Rows are points. The window is the flat piece filled in between its corners: a triangle in 3 columns, a solid with four corners in 4, and so on. A path goes straight from each point to the next, and from the last back to the first. List the points from which the path goes on through the window.

Window:
[[ 41   5  43]
 [-32  16 -38]
 [-32  19   0]]
Path:
(1): [  7  29 -15]
(2): [18 52 14]
(3): [-58 -22  19]
(4): [-60   6 -12]
(5): [ 2 56 -9]
(6): [-27  39 -33]
(7): [-31 -23 -32]
(8): [  6 -11  19]
Through the window after points: 6

Window, 6 rows:
[[ 14  60  -2 -30 -11 -12]
 [ 10  -4   8 -15   1 -17]
 [  2 -40  -6   1  15  30]
 [-27  40  17  15   6   6]
 [  7  16 -32 -22   9 -20]
 [ 28 -26   3  27  -7   8]]
Path:
(1): [  8   5 -11   4  16   1]
(2): [-21  18  -2   2 -11  15]
(3): [ -8  19 -34 -16 -23 -24]
(4): [  8  11 -15 -13  18  -6]
(5): [ 27  24  -1 -10  16   0]
(6): [ 11  14 -10 -24 -17  -6]
(7): [ -7  -7 -18 -17 -25  -4]
(8): [24  3 -4 21 27  7]
(9): [ 20  11   5  19  24 -25]
(10): [-14  -4 -26 -32 -18  30]
(11): [  4  31  -9 -20 -48 -20]
(12): [ 18  33  -2 -12  23  -6]
Through the window after points: 3, 9

Window, 9 rows:
[[ -3  -7  41 -10 -13   0  12  38   2]
 [-25  -4   4  -5 -30 -47   2  10 -25]
 [  5  -4   2 -17 -50 -42  17   2 -17]
 [  3   5   3  27 -21   4 -13  17  55]
 [ -5 -14  24  29  11  21 -11 -32 -14]
 [  0   1   9  26  -4  39 -30  -9 -21]
 [-15  15   6 -38  -3 -27  21   1  12]
 [ -8 -15  25 -36   8  -6 -18 -18  -5]
 [ 19  26  16  15  12 -35 -15   1   9]]
Path:
(1): [-16  29  35  10  -2  13 -19  -2 -26]
(2): [  1 -13  -1   8 -14   6 -11   0  -6]
(3): [ -4  -5  -1  -2  -9 -19   8  21 -11]
(4): [-10   3  29  -8 -24 -17   0   7   7]
(5): [ 10  27  30  13 -16  -7 -33   0   8]
(6): [ -2 -35  -5  14  15 -10  22  -1 -23]
(7): [ 11  -2  -2  -5  -3 -30  15  12 -11]
(8): [ -4   4  22  -3 -41 -19 -11 -10   2]
(9): [  9  18  42 -11 -58 -35 -13 -14 -28]
(10): [ -1  -9  -3  -1 -19 -13   8   2  -7]
(11): [ 12 -18 -17   8  -9  10  18  -2  21]
(12): [-16  28  60   4   3  -8 -37   1  -3]
Through the window after points: 1, 3, 7, 9

Window (12 x 12):
[[ -9  23   2 -14  -4   5  -6 -17 -20  10 -16  -5]
 [  3  33   1  -7   9  -4  -8  20 -10  28   6  16]
 [ 16  -2   6  34 -37  11  -4  11   2   5  23 -10]
 [  3  14  23  15 -23 -33  13  19  26 -12  23   0]
 [-21   0  -7  28  22   7  31  24 -25  -1 -30  15]
 [ -5  11 -21 -21  24 -17  -2 -21 -12  36  -3  -9]
 [-13   5  13  25  25  15  27  21 -60   0   1  18]
 [-14  -7 -26 -40  -2  -4 -17 -13   0  14   2  -4]
 [ 22  10  27  -7   5  -4 -32   8   0  15   7 -10]
 [  5   2  20  -3 -20 -34  -4   4  13  26   6  20]
 [ 18  16 -11 -25  17  -3 -15 -27  -4  10  -3  15]
 [-15  11 -12  34  12  -8 -14  18 -48   6  -2  12]]
Path:
(1): [ 13  15  10   4   6  -8  25  22 -29  15 -19  -2]
(2): [ 31   3 -18   0 -14 -20   3  31 -12 -10 -17   4]
(3): [-29  14  11   0   7   0   2 -18  -4  29  15  12]
(4): [-11  14  16  18  23   8   3   3 -15   7  13  13]
(5): [ 13   8 -11   3 -18 -19   6  16 -26  20 -20  -3]
(6): [  6  15  -6   9   0 -16  15  16 -20   5 -12   2]
(7): [-21  -4  19  11  20  18  -6   5   0   6   5  17]
(8): [-14   6  -5  19  -2  -1 -11   6 -12  10   9   5]
Through the window after points: 6

Window (14 x 14):
[[-36   5  13 -13  21  33  23  24  39   3   2  17  23 -27]
 [-20  19  28 -46  -1   5  30   3  10 -34   9  16  -2  23]
 [ 53  24 -26   1   8  11 -21 -17 -26 -18   3 -10  -8  13]
 [-11 -22  10 -20  28 -17   3 -29 -12   6 -17 -36 -19 -20]
 [ 23 -30  10 -21 -21  34   1   2 -11  -4  22  23   5 -32]
 [-10   2  14 -12  -2   5  17  14  -6 -15 -12 -24  17  22]
 [  0  -8   6  -5 -22 -15   0 -10   7 -17 -19  14 -33 -42]
 [  7  11  -5 -20  15   6 -12  26 -33  21 -17  38  -7   4]
 [-17  12   2  18  29   7  -4  41 -30  35  30  -2   6 -12]
 [ -5  31  33 -22   5   4  13   1 -19  -5  -1   4  25  -1]
 [-10  14   1 -37  10  34 -36  17   1 -12 -10  -5 -17 -35]
 [-10   3  22  15  20  10  12  -8  -6 -41 -20   5 -12   8]
 [  1  12  -1  36  28  -3 -31   3 -15 -12  12  17  39  60]
 [-24   4 -31  37  14  20 -37 -33 -20   3 -19   1 -12  17]]
Path:
(1): [ 18   5  27  15   4  10  -8   6  14   3  12  12 -14  -4]
(2): [ 25   5  32 -23 -18  25   2 -23   0  21 -20  11 -21  13]
(3): [-16  10  -8   3  29  10  -9  23 -21  -5   5   6  11   0]
(4): [-14  -7  -6 -16  10  12  28   4 -25 -38  -9   0   4 -19]
(5): [  5  15  28  17   7  13 -38 -12  15  25  -2  15  -6  17]
(6): [ 15  12  34   6  -9  17 -20 -28  14  10  -2  27   3   7]
(7): [-16 -12 -29 -20  18   7  16  19 -23 -30  -9 -13  -6 -22]
(8): [-27  -4 -56 -27 -12 -10   9  12 -34   5  20  23  21  -4]
(9): [  2   8  23  14  19  17 -10   7  -7   2  -2  -9  -7  -2]
(10): [ -1  17  19   5  -7  22 -10 -10  -3  16   3  -1  -2   4]
(11): [ -1  -7  -6 -10  22  -3  -4  13 -26 -17  -1   3  -2  -3]
(12): [-25  -8 -22 -15  13  21  -3  -7 -35 -47   6 -12  13  -8]
(13): [  0  12  13  22   3  -4 -17 -17  13  29 -26  14 -27   8]
(14): [ 14  15  14 -11  13  13 -16  -1   5 -12  -8   3  -2  10]
(15): [-11  -1 -10  -1   3   6   0  -1 -21 -17  -2   7  11   8]
(16): [-22   9  -7 -15  11  18   4   8  -5 -12 -12  12   9 -11]
Through the window after points: 4, 8, 12

Window:
[[-20   6   8   7   4  20 -60  16  33   9  17  11  -6 -17]
 [  9  18   3   1   1 -20 -19 -17  -7 -32 -19  31  20 -11]
 [-12  10  25  -6 -11   3 -37 -34  29  23  21  18  -4   4]
 [-10  12  15  11 -31  -2 -18   4   7 -28  21  11  18  12]
 [  5   9  12 -13  15   0   3   5 -16 -30  11  11  44 -10]
 [ 18   3   0  11 -23  -3 -24  -6  -8   9  20   9  17  -8]
 [  1  28  10  -5 -11  18  11   8 -43 -34  -2  42  15  -7]
 [ 16 -60  21  -4  -2  -6  10 -23  19 -10  -7  -7 -19 -15]
 [ 21  23  18  -7  -6 -14 -23  15 -12 -15  16  19   7  23]
 [  7 -25   1 -23 -26 -19 -25   8  11   6   7  26  28  20]
 [-31  10   3  -7 -11 -16 -32  -4  50  29  22  -8 -32 -24]
 [-30 -34 -16   7  40   8  -2 -19  -4 -12 -19 -23 -15 -11]
 [  8  32  -1  13 -14   6 -19  19  34  10  25  34  22  17]
 [ -4 -32   4 -13  10  20  -6 -16  13  -1 -40 -39  -3 -13]]
Path:
(1): [ -7  12  44  30 -12 -11 -12   1  -7   7   1   1  26  13]
(2): [ -4  -3 -13 -17 -11   1 -28  -9  28  -2  13  12 -22 -13]
(3): [ 23   2 -20 -10  23  10 -31 -30  11 -24   6   1 -20  -4]
(4): [-21  -5  24   2 -22 -11 -14   5  13  13   3  17   9  -2]
(5): [ -9 -15  21  43  -6   3   6  23   8  23  11  -8  56 -25]
(6): [  4   9   1 -22  -9  -4 -31 -12   7 -16   2  19 -18  15]
(7): [ 21  -5 -11 -14   2  11 -14  -3   6 -19  14   8  14  -4]
(8): [-12   3  13   5   5  -3 -19  -2  12   8   0  11   1  -1]
(9): [  5   5  24  19  21   9   9   2 -10  35 -16  20  52 -10]
(10): [ -8  12  -2 -13 -20   3 -38   3   6 -38  18  20 -20  -3]
(11): [ 10   0  -8 -18 -18  18  -4 -11  11 -17  25  17  24 -17]
(12): [ -3   5  21   1   3 -11 -24  -2   0   0   4   9  12   7]
(13): [-20  -9  50   7  -7 -25 -21  -7  -4 -11 -24  18   7 -27]
(14): [ 13  -1 -29 -13   2  26   0  -6  17 -12  27  -1   0  19]
(15): [ 21  -9   3 -10 -22  20  -7 -22  24 -41  26  -1  -7   2]
(16): [-10 -17  19   6   9 -18 -13   6  -5  16 -13  12  11 -14]
Through the window after points: 9, 11, 15
